Rows are points. To make a cloud, some directions were put in groups of two or more. Within a group, all points are equally far from the middle, so they leave a hole (a ring in 2 directions, a hollow ball in 3). The other directions are filled evenly. Then the cloud was stretched, turned, moved and blurred a little. Count the holes, and give their numbers of directions, smallest first.
In the rows, 128 means zero.

Cloud (22 x 3):
[[196 183 103]
 [ 90 143 143]
 [121 121 162]
 [ 62 152 187]
 [148 149 176]
 [169 147 154]
 [194 150 130]
 [138 162 107]
 [140 166  70]
 [136 210 144]
 [134 176 125]
 [ 85 182 151]
 [117  92 117]
 [132  82 156]
 [104 191 136]
 [108 153 154]
 [126 126 147]
 [171  96 105]
 [134 204  93]
 [ 79 119 106]
 [ 71 171 128]
 [ 89 193 127]]
Holes: 0

Cloud:
[[157 199 151 124]
 [134 106 152 185]
 [ 87 138 182 127]
 [106 125 172 171]
 [176 118 114 177]
 [146 176 108  78]
 [ 77 140 155 134]
 [102 143 195 108]
 [125 172 129 179]
 [145 185 107  87]
 [141  61 155 108]
 [165 127 126 188]
 [125 162 149  64]
 [ 89 112 140  81]
 [158 192 139 155]
 [144  89 199 132]
 [142 197 113 103]
 [138 171 131  67]
 [182 117 197 113]
 [111 119 200 142]
 [116 105  76 133]
 [126 105 140  60]
 [185 103 187 108]
 [ 85 144 153 152]
 [177  97 144  74]
 [149  84 112 169]
 [133 141 209 112]
 [ 99 145 191 105]
 [104  81 106 114]
 [ 74 137 150 118]]
Holes: 2 (2, 2)

Cloud, 52 rows:
[[139 209 150  80 135 136]
 [ 73 151 192 188  95 157]
 [155 140 108 114 191 164]
 [138 116 129  94 103  87]
 [200 122 114 132 100  79]
 [142 113 111  83 118 130]
 [110 130  66 146 138  75]
 [102 106 160 161 189 114]
 [210 111  90  46 171  94]
 [120  87 126 133  94 192]
 [182 177  60 115 178 114]
 [139 120 114  74 166 132]
 [163 118  69  80  88 176]
 [146  77  66  82  85 166]
 [117  49 116 175  77 145]
 [119 127 128 130 132  75]
 [195 115  72  97 111 120]
 [164 126  48 123  81 145]
 [121 115 138 134  65 116]
 [167 122 105  84  60 162]
 [150 138 169 175 169 103]
 [162 143 184 130 169 170]
 [166  80  72  66 107 161]
 [115  55  85  81 124 122]
 [112  60 142 131  86 129]
 [151 157 136 118 121 132]
 [104  51 128 125 110 113]
 [198 134  91 145 195 159]
 [192 171 109 134 172 130]
 [156 101  94  66 138 122]
 [117  50 100  89 116 129]
 [ 94 106 145 145 113  99]
 [118 138 180 119 156 101]
 [189  67  93 113 108 188]
 [132 138 119  96  99  79]
 [179 139 110 105  85 193]
 [144 126  86 140 107  47]
 [158 106  98 122 131 158]
 [ 99 113 110 163 147  69]
 [153 187 106 101 100 181]
 [ 82 132 157 137 142 157]
 [169 117 147 139 174  98]
 [131 144 151 175 109 107]
 [135 186 151 202 157 143]
 [126  86  66 107  70 115]
 [184 131 120 131 165 114]
 [118 184 185 180 125 184]
 [222 142 124 139 105 153]
 [133 134  89 117 122 113]
 [135 125 108 157 133  57]
 [187  82 156 130 152 121]
 [190 155 119 113  68 189]]
Holes: 0
